Each row is a point. Each copy is the shape, with its points in the same order, turned, moved and blurred by noise. Some copies are also mirrored. Which?

Shape (7 x 2):
[[ 0.5 -1.7]
 [-3.0 -5.3]
 [-5.9 -6.0]
 [ 2.6 -5.4]
 [ 4.2  1.4]
 [ 6.2  6.3]
 [-3.3 -0.9]]
Copy 1 (7 x 2):
[[-1.7 -1.9]
 [ 2.1 -4.9]
 [ 4.6 -5.8]
 [-2.8 -5.1]
 [-5.4  1.3]
 [-6.4  6.1]
 [ 2.5 -1.1]]
Copy 1 is: mirrored
Copy 2 (7 x 2):
[[ 1.5  1.2]
 [-0.4 -3.0]
 [-2.5 -5.6]
 [ 5.2 -0.9]
 [ 3.0  6.4]
 [ 2.9 11.5]
 [-2.1  0.5]]
Copy 2 is: only turned

Shape (9 x 3):
[[-3.2  2.8 -1.8]
 [-3.2 -3.1 -8.0]
 [-4.8  5.4  2.1]
 [-4.5  2.8 -2.0]
 [ 4.5 -6.4  3.7]
 [ 1.5 -4.1  4.1]
 [-3.4  1.7  7.1]
 [ 6.3  1.7 -1.1]
 [ 6.0  1.0 -1.2]]
Copy 1 (9 x 3):
[[-0.4  2.2 -3.0]
 [ 0.5 -4.4 -7.9]
 [-1.6  4.9 -1.1]
 [-1.2  2.1 -3.4]
 [-6.9 -8.3  2.4]
 [-8.0 -4.8  2.1]
 [-6.2  3.1  2.7]
 [ 2.7 -3.8  4.0]
 [ 1.4 -3.9  3.3]]
Copy 1 is: only turned
Copy 2 (9 x 3):
[[-2.3  1.1 -5.9]
 [-6.9 -5.5 -8.5]
 [-1.3  5.6 -3.0]
 [-3.6  2.4 -6.1]
 [ 0.6 -8.3  3.4]
 [ 0.1 -4.6  2.5]
 [ 0.0  3.8  2.6]
 [ 4.8 -4.4 -5.1]
 [ 4.4 -5.1 -4.9]]
Copy 2 is: only turned

Shape (12 x 6):
[[ 2.2 -4.7 -4.1  4.4 -3.9  2.0]
 [-1.8 -6.3 -1.0 -4.3  6.4  2.4]
 [-1.5 -2.6  0.1 -1.5 -8.2  3.0]
 [-2.2  1.3  0.9  5.8 -1.6  5.2]
 [-0.1  0.7 -2.5  5.9 -3.0 -1.8]
 [ 2.6  3.6 -7.3 -0.9  0.7  5.3]
 [-2.7 -1.8  3.6  0.5  7.4 -1.3]
 [-3.6 -4.2  0.9  3.1 -4.1  0.8]
 [-6.2 -5.0  1.5 -4.7 10.2  1.8]
 [ 7.1 -1.2 -3.6 -6.8  1.0  9.1]
 [-2.7 -3.9  1.7  4.3 -4.5  5.8]
 [ 1.7  3.0  2.3  5.3 -5.4  2.9]]
Copy 1 (12 x 6):
[[  0.9  -3.5  -4.7   0.2  -6.8  -0.1]
 [ -4.0  -5.8  -4.0   1.4   5.9   2.2]
 [ -4.2  -0.7  -4.9  -5.8  -6.7   4.4]
 [ -3.8   3.8  -1.7   3.3  -6.3   1.4]
 [  1.1   2.8  -0.6  -0.8  -5.8  -3.2]
 [  2.5   4.0 -10.2   2.3   0.2   2.5]
 [ -2.4  -2.1   3.6   1.7   5.0   0.5]
 [ -4.8  -1.3  -1.4  -2.8  -6.1  -0.2]
 [ -7.5  -4.2  -0.2   2.4   9.0   0.2]
 [  2.4  -2.8 -10.3   2.5   2.1  10.7]
 [ -6.5  -1.3  -2.6   0.4  -7.9   2.8]
 [ -0.2   4.4   0.6   0.2  -8.2   4.4]]
Copy 1 is: only turned
Copy 2 (12 x 6):
[[ 4.7 -3.9 -2.5  3.4 -2.2 -4.5]
 [-0.8 -9.0 -5.4 -6.3  2.0  2.9]
 [ 1.9 -1.0  3.6 -5.1 -1.5 -6.2]
 [ 5.9 -0.6  3.6  0.1  5.6  1.6]
 [ 2.4  2.4 -1.0  2.8  3.0 -2.8]
 [10.7  1.2 -4.6 -3.7  1.5  1.9]
 [-3.6 -4.7 -2.8 -1.5  4.5  6.2]
 [-0.6 -2.6  2.7 -1.0  1.9 -4.1]
 [-3.2 -8.1 -5.4 -7.8  6.7  5.3]
 [ 9.8 -4.0 -5.2 -9.8 -5.2  1.6]
 [ 2.7 -4.4  5.0 -2.0  2.7 -2.8]
 [ 5.6  2.8  5.3  1.0  0.9  0.6]]
Copy 2 is: mirrored

Shape (12 x 9):
[[ -2.7   4.4  -7.8  -3.4   0.5  -0.9   1.9 -11.5   5.7]
 [ -6.4  -0.3  -1.8   1.0  -0.5  -3.3   0.0  -6.3   3.1]
 [ -0.7   3.6  -1.5   2.0  -2.7   0.7  -5.7  -6.5  -1.4]
 [  3.2  -0.5   1.2  -0.9  -2.2  -4.0  -3.9   1.6   4.3]
 [ -0.7  -3.6   0.6 -10.8  -4.4  -5.6  -2.3  -7.6   1.8]
 [ -2.1  -1.2   1.4  -2.0  -2.2   5.0   5.5  -0.6   3.1]
 [  4.8  -3.9  -3.6  -0.4   3.9  -6.4   1.2  -0.5  -5.4]
 [  5.0  -4.3   4.9   0.4   4.7   4.4   0.4   1.9   3.0]
 [  5.1  -2.3  -2.4  -1.2   2.3   6.3  -0.1  -6.0   5.1]
 [ -4.6   6.0  -1.3  -3.9   3.4   4.8  -1.4   8.6  -0.3]
 [ -4.3  -5.1  -5.7   2.1  -5.1  -6.6  -2.3   7.2  -0.6]
 [  8.6   2.5  -5.5   2.4  -3.6  -5.9  -0.1  -1.8   2.9]]
Copy 1 (12 x 9):
[[-3.4  7.0  3.0 -1.2  2.8 -6.9  8.6 -5.1  8.4]
 [-1.1  2.7  1.9  0.8  0.4 -5.1  0.3 -7.7  5.0]
 [-5.7  4.8  5.6  1.0  5.4 -5.4 -2.0 -1.9  0.3]
 [ 4.9  7.4  3.1  0.1  2.2  0.8 -3.4  0.5 -1.0]
 [ 0.4  7.4  6.8 -8.6 -4.5 -3.8  2.5 -4.4 -1.9]
 [-0.6 -2.6  1.6  0.4 -2.0  1.2  3.7  2.4  4.0]
 [ 4.5  3.1 -4.7 -1.9  4.5 -5.9  2.0 -1.9 -7.3]
 [ 5.5 -2.9  3.9 -0.2  6.5  4.4  1.5  2.7 -1.3]
 [ 2.3  0.7  6.3 -2.7  8.1 -1.2  5.0  2.6  4.7]
 [-6.8  3.7 -4.7  2.3  2.4  9.1  0.3  1.3  0.6]
 [ 1.5  4.7 -7.7 -1.3 -1.2 -3.3 -9.7 -0.1  1.6]
 [ 5.7 10.7  1.1  2.7  3.7 -7.5  0.7  3.0  0.1]]
Copy 1 is: mirrored
Copy 2 (12 x 9):
[[-1.6  7.3 -7.7 -3.4 -5.7  0.7  7.5 -6.9  2.2]
 [-5.3  2.5 -0.9 -0.3 -5.4  0.7  0.7 -4.6 -0.7]
 [ 1.7  1.4 -3.3  6.2 -2.7 -0.1 -0.1 -8.4  3.0]
 [ 2.0  3.0  0.6  0.7  0.7 -0.2 -4.3  2.3  3.7]
 [ 1.4  0.8  1.1 -3.9 -9.7 -5.2  1.8 -0.9  8.4]
 [-1.3  0.5  1.9  2.5  0.3  1.6  8.9  1.4  0.6]
 [ 4.4 -6.4 -3.4 -4.4 -0.7 -2.0 -3.0 -1.1 -2.3]
 [ 4.9 -2.3  5.4 -0.3  4.3  6.6  0.5  1.0  1.7]
 [ 5.4  1.5 -2.0 -0.9 -1.9  8.4  5.5 -2.6  3.4]
 [-6.1 -2.2 -2.5  2.1 11.5 -0.1  3.6 -0.5  5.7]
 [-5.7 -3.5 -5.3  3.7 -1.5 -2.0 -7.0  6.4  0.4]
 [ 7.7  5.2 -8.6 -0.2 -1.9 -1.7 -3.5  2.0 -0.6]]
Copy 2 is: mirrored
Copy 3 (12 x 9):
[[ -0.7  -2.4  -5.0   2.8  -3.5   9.0   0.1 -12.1  -6.5]
 [ -3.8  -3.3  -0.3   1.5  -3.5   1.9  -3.1  -7.3  -4.0]
 [  0.0   3.3  -5.9  -2.2  -0.9   1.0  -5.3  -4.5  -5.0]
 [  5.9  -0.4   0.2   1.3   0.6  -2.0  -5.6  -4.1   1.4]
 [  7.1  -6.8  -0.8  -6.8  -5.6   0.7  -4.9 -11.0  -2.3]
 [  0.0  -1.8   1.7  -3.3   1.2   5.1   2.2  -2.5   2.8]
 [  0.9  -7.1  -8.6  -0.2  -0.7  -7.7   0.3  -3.5   0.8]
 [  1.4  -2.9  -0.9  -2.6  10.9   1.0  -2.6  -1.2   3.7]
 [  0.6   0.6  -6.8  -1.1   6.5   5.7  -1.5  -7.9   2.7]
 [  3.3  -3.4  -1.6   1.7  -0.6   7.5  -3.3   8.2   0.8]
 [ -0.2  -1.5  -1.3   3.9  -9.6  -4.5  -5.2  -0.2   7.3]
 [  6.2   3.1  -5.7   6.6  -0.8  -4.7   1.5  -6.9  -0.7]]
Copy 3 is: mirrored

Shape (15 x 12):
[[ -1.9  -5.7   0.7  -3.0   8.3   2.5  -0.6  -0.5   1.6   6.0   1.1  -5.5]
 [ -1.5   4.5   7.7   3.4  -3.7  -0.6   1.3  -7.3   5.2   6.5   2.6  -2.3]
 [ -1.4   3.9   4.2   0.7  -1.4  -2.6  -4.5  -1.9   3.2   6.9  -6.0  -4.6]
 [  1.5   1.7  -2.9  -0.2   4.2  -4.1   3.1  -3.5   1.9   1.8   2.0  -5.6]
 [ -3.5   3.1  -3.8   2.0   1.0   3.5  -4.3   3.6   5.4 -11.3   4.1  -4.7]
 [ -4.0  -2.6   0.3  -1.8   4.3   0.2 -12.0   2.1   2.8  -7.9  -4.6  -1.6]
 [  1.1   0.7  -2.6  -1.6  -1.7   4.7   3.5   0.4   3.9   2.6  -4.3  -3.4]
 [  8.0   0.1   2.7  -1.9   1.1   6.7   0.6  -1.0   5.9   5.4   1.6  -2.7]
 [  4.6   4.6   0.8   0.4  -5.3  -0.4  -1.2   3.4 -10.8   4.4   0.1  -1.2]
 [ -3.2  -2.7  10.5  -3.9  -3.9  -2.6   4.1   2.4   3.1   3.7  -3.9  -3.2]
 [ -2.7  -4.8  -1.1   0.2  -4.5  -1.5  -7.5  -4.9   4.6   2.3  -1.5  -4.5]
 [ -1.9   4.8  -1.8   1.7   1.3   1.0   4.1  -2.7  -9.5   0.2   2.2   0.5]
 [ -1.2   0.2  -3.7   2.7   4.0   1.5   7.0   2.9  -1.5   6.1   3.6  -2.7]
 [ -3.1  -1.1   7.3   1.4  -3.4  -3.3  -3.2   3.9  -4.7  -0.1  -0.1  16.3]
 [ -2.1   5.4  -2.0  -5.1   1.1   1.7   1.3  -2.4   5.8   5.3   2.8  -4.2]]
Copy 1 (15 x 12):
[[ -0.8  -2.5   2.8  -9.3   4.5   6.1  -0.4  -2.3   2.6   3.7  -0.7   3.3]
 [ -2.7   3.8   8.2  -7.8  -2.2   6.0  -1.1   4.0   1.1  -3.7  -7.4  -6.3]
 [ -0.8   1.2   1.1  -9.9  -0.3  -0.3  -1.9  -0.8   2.1  -3.9 -11.9   0.5]
 [  0.5   2.2   3.6  -4.7   6.3   0.2   0.9  -1.4   4.1  -5.2   1.7  -1.5]
 [  0.1  -4.7  -7.2   3.8  -0.8  -0.4  -2.1   3.5   8.8   1.3   4.1  -7.3]
 [ -2.7  -6.2  -8.1  -0.6  -4.6  -2.0  -2.1  -4.3   4.4   3.2  -2.6   2.0]
 [  8.8   0.3   0.0  -4.0   2.6   4.6   0.7   3.4  -0.4  -1.8  -3.3   0.5]
 [  4.1  -3.0   6.7  -7.4   0.2   4.9  -2.4   9.6   1.9  -0.9  -2.6   3.5]
 [  7.1   8.0   5.6  -6.0  -3.0 -10.1  -1.3   3.6  -0.7   2.5  -2.9  -0.7]
 [ -0.7   2.1  -1.7 -12.1  -3.9   3.3   6.6   3.5  -4.3  -1.6  -4.5  -0.7]
 [ -0.9  -6.6   0.4  -3.2   0.7   0.3  -2.6  -2.4  -4.0   0.1  -7.2  -4.4]
 [  5.9  10.2   5.4  -2.5  -1.8  -2.0  -1.1  -3.6   3.3   1.1   4.0  -3.3]
 [  3.2   7.5   5.8  -3.7   6.9   2.5   4.4   0.4   2.5   3.9   0.6  -0.7]
 [ -3.9  10.3   2.4   3.9 -12.1  -0.6   1.6   0.4  -7.4   3.8  -3.4   3.0]
 [  1.9   4.5  -0.3  -7.5   5.8   5.5  -4.3   3.6   3.0  -0.9  -2.2  -2.2]]
Copy 1 is: mirrored
Copy 2 (15 x 12):
[[ -7.7  -2.6   4.5  -2.6   5.4  -1.4   3.2  -0.6   7.7   1.8   1.4  -2.2]
 [ -2.2   0.5  -1.6   6.6  -6.2   5.9  -2.9  -0.6   7.8   4.9   3.5   2.9]
 [ -1.1   0.6  -0.5   2.3  -1.0   1.1  -8.2  -0.1   7.9   5.3  -2.5  -3.9]
 [ -3.9  -0.9   0.9  -4.8  -5.9  -0.6   0.9  -3.4   4.4  -0.3   2.7  -3.1]
 [  3.6   0.6   4.4  -3.3   0.3  -2.2  -2.0   6.9  -3.3  -2.8  12.4  -5.2]
 [ -1.1   2.2   9.6  -2.3   6.9  -2.9  -9.4   5.5  -1.6  -2.6   3.1  -4.6]
 [ -0.1  -6.5  -2.8  -3.2  -0.8  -0.7  -0.2   4.1   2.4   3.1  -0.8  -0.9]
 [ -1.6 -10.7   4.6   1.3  -2.1   3.5   2.0   0.8   3.8   6.7   1.2  -1.2]
 [  4.8   1.9  -0.6   5.0  -2.5   0.3   3.8  -3.9  -3.4   2.5  -7.8  -5.5]
 [ -7.9   3.1  -1.2   3.2  -1.6  -2.0  -2.5   5.1   1.7  10.7  -2.3   1.9]
 [ -6.5  -0.8   0.3   2.4   1.2   4.9  -6.8   4.5   3.3  -3.3   0.1  -5.3]
 [  4.4   4.1  -1.0  -0.8  -2.1  -0.8   5.5  -5.1  -0.3  -3.1  -1.4   2.3]
 [ -1.8  -3.1  -3.3  -0.5  -0.8  -5.5   7.5  -3.8   4.0   0.3   2.3  -1.4]
 [ -1.3   2.4   2.6  12.9   3.2  -5.2  -6.1  -5.3  -9.5   0.2  -2.2   7.5]
 [ -2.1  -3.0  -3.2  -4.3   0.2   4.3  -1.0  -2.8   3.8   5.2   5.8  -2.2]]
Copy 2 is: only turned
Copy 3 (15 x 12):
[[-5.2  1.9  8.2  3.3  3.7 -3.7 -0.7 -2.2 -3.7  2.9  2.3 -7.8]
 [ 0.1 13.3  2.4  0.6  2.2 -6.4 -0.3  1.9  6.6  2.0 -4.6 -0.1]
 [-4.2  9.0  1.7  3.0  7.6  2.0 -2.5  1.8  2.6  5.1 -4.0  1.4]
 [ 0.5  4.9 -1.7  3.5  5.0 -1.3  2.2 -3.9  0.9 -1.4  2.0 -6.0]
 [ 5.7  0.1  1.9 -2.8  0.3  6.5 -4.3  7.3  2.1 -6.4  3.9 -7.0]
 [-5.4 -0.2  2.8 -7.3  3.5  9.3 -7.6  4.6 -1.2  0.3  4.1 -3.4]
 [ 4.5 -0.8  4.1  2.3  3.8  0.2  1.5 -0.2 -0.1  3.2 -4.6 -1.7]
 [ 4.4  1.4  2.5  1.5  3.1 -7.5 -4.6 -0.1  0.8  7.5 -2.9 -6.3]
 [ 0.9  0.3 -3.5  6.9  3.3 -4.6 -3.9  0.5 -1.4  0.6  2.5 10.3]
 [-7.6  3.8  1.1  0.6  0.9 -4.7  3.1  5.9 -1.6  3.0 -8.8  0.5]
 [-1.5  9.6  4.1 -1.3 -0.5  4.9 -5.6 -2.0 -2.6  1.7 -3.0 -1.0]
 [ 2.3  0.7  2.2  2.1  3.9 -4.9  2.8 -2.0  2.0 -4.9  6.8  6.3]
 [ 1.1 -0.7  5.0  9.4  1.3 -4.4  3.6 -2.3  2.8 -1.2  2.8 -2.7]
 [-7.9 -1.6 -0.2 -5.1 -8.5 -2.6 -0.6  3.9  7.3  5.6  5.1 10.8]
 [ 4.6  7.6  3.4  3.4  4.0 -1.3  4.0  2.4 -1.1  4.7  1.1 -5.3]]
Copy 3 is: only turned
Copy 4 (15 x 12):
[[ -2.2   0.7  -2.6  -3.5   0.9   2.3   3.2   8.6   5.0  -4.3   4.5  -6.7]
 [ -0.5  -2.1   3.1  -1.7  -3.0   0.3   3.5  -6.6   9.6   5.5   3.4  -4.3]
 [ -1.9  -0.2   5.1  -5.4  -0.6   3.2  -2.4   1.8   6.7   6.0   2.3   0.3]
 [  3.6  -3.2   1.5  -0.4  -3.9   0.5  -2.2   2.9   1.4  -1.9   2.7  -7.2]
 [ -6.7  -3.0  -4.3  10.2  -3.8   3.7  -6.8   1.0   2.6  -5.2  -4.4  -0.6]
 [ -5.9   0.3  -0.4   5.1   7.3   3.1  -7.4   7.7   6.0  -3.4  -3.2   3.2]
 [ -1.1   1.8  -0.1  -5.9  -6.5   2.0  -1.5   0.4   4.5  -5.2  -0.8   0.0]
 [ -1.7   8.4   3.3  -1.2  -6.3   1.9   3.3   0.6   7.5  -4.1   0.6  -6.0]
 [ -0.3   5.6   3.6  -2.1  -1.3   2.2   1.8  -3.2  -9.0   2.2   3.5   3.0]
 [ -9.0  -2.9   5.3  -9.3   2.2  -2.6   2.4  -2.2   4.4  -1.2   0.4  -3.0]
 [ -1.8   1.3  -1.2  -2.4   4.0   3.7  -7.9  -1.6   8.8  -0.6   5.5  -1.3]
 [  5.0  -2.7  -2.4   1.5  -2.0   0.0   4.9  -1.3  -5.5  -1.1   1.9   2.3]
 [ -0.2  -0.5  -5.5  -3.5  -7.2  -1.8   3.2   3.2  -2.4  -1.5   3.6  -5.2]
 [ -5.3   4.0   0.5   2.5   6.8 -14.6   3.5  -2.6  -0.2   2.5   1.5   8.6]
 [ -1.5  -2.9   2.8  -0.6  -8.4   2.4   0.6   2.3   6.7  -3.5   6.4  -2.1]]
Copy 4 is: mirrored
